Rows are points. Two turns around zero, p and q, are shown by what they do to some points. Write where each new point lands after one turn and then the other. Backwards means that the second turn is done in reverse. Each puzzle has new turns, and all numbers are rounded.

Turn p:
[-2 -6 -24] -> [0 -17 -18]
[7 2 51] -> [-2 28 43]
[-33 -1 9] -> [-31 13 -4]
[-19 25 -53] -> [3 -4 -61]
[18 14 15] -> [19 15 13]
[28 -34 2] -> [10 -33 27]
Turn q:
[19 14 19] -> [13 11 25]
[-60 29 -19] -> [-60 25 -23]
[4 -18 10] -> [5 -19 6]
[15 31 3] -> [9 31 13]
[20 -44 -28] -> [31 -33 -33]
[2 -11 14] -> [2 -14 11]
Where do these land?
q, then p: [19 -39 26] -> [-2 -28 42]
q, then p backwards: [23 0 25] -> [28 -7 18]
q, then p: [-5 17 -30] -> [11 5 -33]
p, then q: [-37 22 -21] -> [-16 23 -39]

Turn p:
[7 15 32 15 11 -33] -> [-26 12 16 30 18 -21]
[-1 -46 -15 -6 38 6] -> [8 -48 -31 -8 18 -10]
[-15 40 -19 4 12 33] -> [1 24 -17 -4 9 50]
[41 -3 16 -25 -60 -26] -> [34 23 47 1 -32 -44]
[-3 23 -21 19 -12 -17] -> [-12 31 -17 6 -17 -2]
[-12 -20 12 24 -30 -6] -> [-22 -13 15 1 -35 -8]
[18 -31 2 -12 -4 48] -> [38 -40 10 -4 -10 22]
[-35 23 -7 -19 45 -5] -> [-21 11 -22 -23 50 14]
Turn q:
[-48 -41 11 -16 23 -14] -> [-55 -28 10 13 32 -6]
[34 13 -4 -8 -31 -17] -> [24 -6 -11 -21 -36 -15]
[19 -5 24 38 11 13] -> [21 21 39 10 7 -10]
[-10 -11 -26 -10 20 16] -> [2 -15 -13 10 27 21]
[28 -46 16 26 -42 11] -> [22 -30 54 9 -36 -2]
[17 21 34 -22 25 -22] -> [-7 20 -2 -42 17 -31]
[23 10 -2 24 23 -26] -> [24 14 -5 9 12 -38]
[-46 32 -42 -30 -32 12] -> [-28 0 -56 8 -26 47]
[-16 27 -10 -2 3 29] -> [-2 24 -14 3 4 34]
Where do these land?
q, then p: [3 -9 -28 1 32 20] -> [13 -21 -26 24 17 12]
q, then p: [-16 28 -4 32 5 26] -> [-4 25 -1 27 -3 37]
p, then q: [-30 37 11 0 17 -7] -> [-22 31 -14 2 26 20]
q, then p: [55 -55 34 -19 -15 -24] -> [10 -34 47 -12 14 -68]
q, then p: [-32 9 3 -10 -12 18] -> [-9 0 2 -18 -8 35]
p, then q backwards: [59 -20 -11 -24 -16 -11] -> [54 -2 -14 37 0 -23]
p, then q: [-39 10 -4 20 -11 -21] -> [-39 7 -23 9 -12 18]

Turn p:
[20 14 -5 1 26 -25 -28 -5] -> [14 4 14 -12 30 -24 -17 -20]
[40 -10 18 -11 1 18 2 39] -> [9 -33 34 -12 -1 37 -11 2]
[-10 27 -33 0 8 -29 5 -37] -> [16 34 -32 -7 28 -28 13 -3]
[-44 9 -2 55 -3 -24 20 -9] -> [-5 17 -8 53 -1 -33 42 -2]
[21 -42 23 -43 -29 14 -31 28] -> [5 -36 15 -31 -50 19 -44 2]
[-10 0 7 -13 38 8 -7 -18] -> [-34 -1 -8 -16 21 -8 -5 -15]
[-34 34 -33 34 2 11 -5 -16] -> [-13 42 -10 32 23 -22 7 28]
[3 -14 -29 -13 25 -6 9 10] -> [4 -28 -19 -9 26 -6 -3 11]
[-9 -11 11 47 -40 20 31 -31] -> [-2 28 -20 54 -29 31 20 -10]
[24 -7 45 -57 -27 13 2 38] -> [4 -27 34 -55 -46 35 -2 5]
Turn q:
[1 3 1 -10 -68 -37 -45 14] -> [-19 2 -13 -44 -68 29 -18 -6]
[-14 15 8 -22 -1 -7 24 13] -> [-10 4 14 -23 11 -8 13 23]
[32 -13 7 -3 3 -4 18 11] -> [28 -5 -4 -11 -3 -22 15 -7]
[5 -38 -21 3 8 17 -14 24] -> [27 -32 -29 11 1 12 -7 11]
[4 17 -40 6 -12 -15 -30 -2] -> [2 21 -17 -9 -9 21 -43 -4]
[-18 23 -20 36 2 25 29 -6] -> [-5 42 -12 34 21 3 12 20]
[-51 3 61 16 36 -37 19 5] -> [-64 -22 24 16 1 -61 11 21]
[22 18 0 13 20 54 7 7] -> [42 14 22 38 13 8 11 11]
[19 -28 2 -38 14 5 -7 -67] -> [-1 -24 14 -10 37 18 5 -69]
Where do these land?
q, then p: [-34 -9 -6 35 -32 -17 -26 40] -> [20 -2 1 24 -30 -15 -13 61]
p, then q: [26 -6 16 -17 30 11 7 12] -> [-2 -36 13 10 22 11 13 -10]
p, then q backwards: [-29 38 26 -33 -35 -52 -53 -4] -> [54 46 35 5 -10 -59 18 24]
p, then q: [-10 17 -22 28 -5 -5 29 41] -> [25 -1 -15 12 -8 -46 23 24]
q, then p: [32 -7 14 5 -22 14 13 -37] -> [2 34 -25 -1 9 28 21 -21]
q, then p: [-13 -4 10 -7 17 36 15 -17] -> [-24 -15 4 20 18 14 20 -18]
p, then q: [-22 9 -38 27 16 -14 -19 33] -> [1 -16 -16 3 -21 -54 -23 14]
q, then p: [40 7 11 -39 -17 17 -16 -43] -> [-26 31 -13 -24 -8 44 -6 -39]
q, then p: [-7 -19 -5 -36 6 -10 7 -10] -> [-21 -21 -23 -21 5 -1 -7 -8]
q, then p: [16 -25 -5 37 41 18 41 -15] -> [26 -7 -12 30 54 -13 21 -30]

Turn p:
[11 22 15 31 -22 6 -13 0 8 26 -2] -> [-8 -2 11 -2 -30 11 -9 -25 -26 24 5]
[-23 14 -31 -10 -5 1 -36 -3 -55 3 -34] -> [-10 15 -61 -10 3 26 11 12 -37 -22 -18]
[-7 -29 -8 37 24 -29 -8 21 -12 7 -6] -> [-30 18 -18 27 -9 -37 -10 0 3 5 -26]
[34 -24 -5 -14 -47 39 -16 30 -12 -7 -40] -> [51 -14 -27 -26 -31 -13 -38 23 -34 -10 9]
[-42 -24 -54 7 -9 16 15 33 21 13 22] -> [0 -29 -56 -5 17 -26 -6 -26 41 27 8]
[20 27 0 -7 -8 -16 -6 6 -3 -23 -24] -> [10 15 5 -5 -5 23 -4 35 -13 15 -9]
[-1 -7 19 7 -27 9 29 -19 -15 -18 6] -> [13 23 9 -5 -13 -5 11 0 6 -11 42]
[-37 3 14 -41 37 -28 -42 20 -27 -36 9] -> [-52 -4 -13 8 40 24 -17 49 8 -41 -12]
[-33 -43 19 -50 45 -16 -27 2 58 38 51] -> [-47 -65 35 -15 34 -17 -17 -29 56 -36 -36]
[-9 -20 4 12 -12 2 22 -35 52 8 -3] -> [21 0 22 -4 -27 1 7 -35 48 2 -3]
[39 19 8 4 -6 45 6 -8 9 -32 1] -> [51 0 23 17 8 18 -17 2 -19 6 26]
[-12 45 15 -6 43 -6 25 1 -12 21 -5] -> [-24 -20 15 28 9 15 53 12 -15 11 -4]
[34 7 -13 20 18 36 19 -11 3 27 14] -> [31 -12 15 20 13 -18 16 -37 -27 17 0]
[27 9 16 11 -32 -58 30 -38 -14 -25 10] -> [-5 72 41 -29 -8 -2 19 16 8 14 15]
Turn q:
[28 1 5 -9 30 -26 -9 -25 26 16 27] -> [2 24 38 -4 -14 -28 3 -7 37 -10 17]
[-19 0 -57 -16 22 -7 -6 36 -9 -24 9] -> [45 -12 -12 -38 -14 11 -1 32 -20 -3 30]
[38 2 -7 -7 27 16 35 -8 4 -3 22] -> [38 6 3 9 10 -35 27 1 26 5 -6]
[0 -17 20 8 24 -3 32 -6 -25 12 28] -> [-2 -5 24 4 23 -14 47 -2 1 17 7]
[18 -4 36 18 -45 -13 -10 -43 0 13 -33] -> [-56 1 -6 20 8 -3 -14 -43 9 -28 -27]
[-40 -41 66 -44 6 5 -24 8 17 2 -13] -> [-55 -20 27 -23 15 25 -27 27 31 50 -16]
[-20 8 -50 28 0 -7 -4 19 28 19 -11] -> [4 21 -36 8 -29 7 -8 13 -18 -7 46]
[-16 39 -24 -17 -12 -16 5 -40 28 4 -55] -> [-9 42 -47 -32 -9 1 -35 -45 7 -3 0]
[18 31 7 51 18 5 0 45 -24 15 12] -> [12 21 18 38 -4 -20 18 26 -59 -4 -4]
[8 13 -13 -51 -13 1 27 -13 -46 31 10] -> [18 -33 1 -25 -18 -26 21 -50 -10 31 -13]
[5 -33 5 -8 -37 26 -13 29 -10 -1 7] -> [-7 -54 -6 22 -11 13 -5 19 0 4 -15]
[-8 -2 -41 14 -5 -13 5 44 3 -38 -10] -> [23 -2 -34 -18 -12 19 7 42 -23 -28 5]
[-12 21 43 -18 -58 6 -12 -32 19 -16 31] -> [-10 0 24 19 -16 55 -9 -39 32 1 -44]
[-2 -19 12 50 42 25 -25 -14 -10 -30 -25] -> [-4 11 6 18 71 -3 -25 26 -13 -22 18]
Where do these land?
q, then p: [-2 36 -38 22 -10 -19 33 43 -29 -18 17] -> [40 26 -12 -14 13 -26 26 34 -38 15 33]
q, then p backwards: [-1 24 -30 -33 -51 22 -5 -27 12 -5 24] -> [-17 -7 -14 19 -16 41 -17 -25 51 9 -26]
p, then q: [-40 44 13 22 -17 -9 16 24 21 39 37] -> [-26 -16 4 16 -5 26 23 -30 23 50 48]
q, then p: [-9 0 4 -5 20 14 5 -16 10 -29 -36] -> [1 -21 -5 14 26 18 0 7 -4 2 -39]
p, then q: [32 2 23 -47 -29 42 -2 -14 38 27 -19] -> [-14 -61 12 3 13 -23 -4 4 45 -9 -46]
p, then q: [29 -10 -21 -33 17 -30 4 23 33 30 27] -> [-53 6 5 -41 2 -33 -11 18 17 23 8]
q, then p: [16 -7 -5 -18 26 -21 -8 -9 -36 -9 -6] -> [-11 5 24 -11 14 -7 6 33 9 -30 -11]
p, then q: [29 -42 7 30 27 -25 9 -12 -44 -7 -38] -> [-5 37 -17 -18 -11 9 15 -5 -54 -43 -37]
p, then q: [16 -32 18 26 11 -5 -34 -6 28 18 6] -> [-41 7 9 -5 16 19 -35 -20 0 -26 -8]
p, then q backwards: [-37 13 -2 11 13 -14 17 -28 -11 -47 -26] -> [-10 -1 3 38 -8 -3 25 1 56 -18 21]
q, then p backwards: [-23 12 11 12 28 41 14 -23 18 -3 4] -> [7 19 -33 22 9 2 11 -5 8 -39 25]
q, then p: [24 31 26 26 -35 21 -44 19 -32 -22 10] -> [8 35 -16 40 -41 2 -25 18 -39 -33 7]
p, then q: [-1 -45 7 -20 13 -33 25 34 18 23 43] -> [-50 24 18 -49 -18 13 11 25 27 4 20]
q, then p: [-33 -26 -14 7 -12 16 -31 -8 -26 1 -43] -> [-15 -1 -36 8 39 -9 -16 -21 -1 -44 -13]
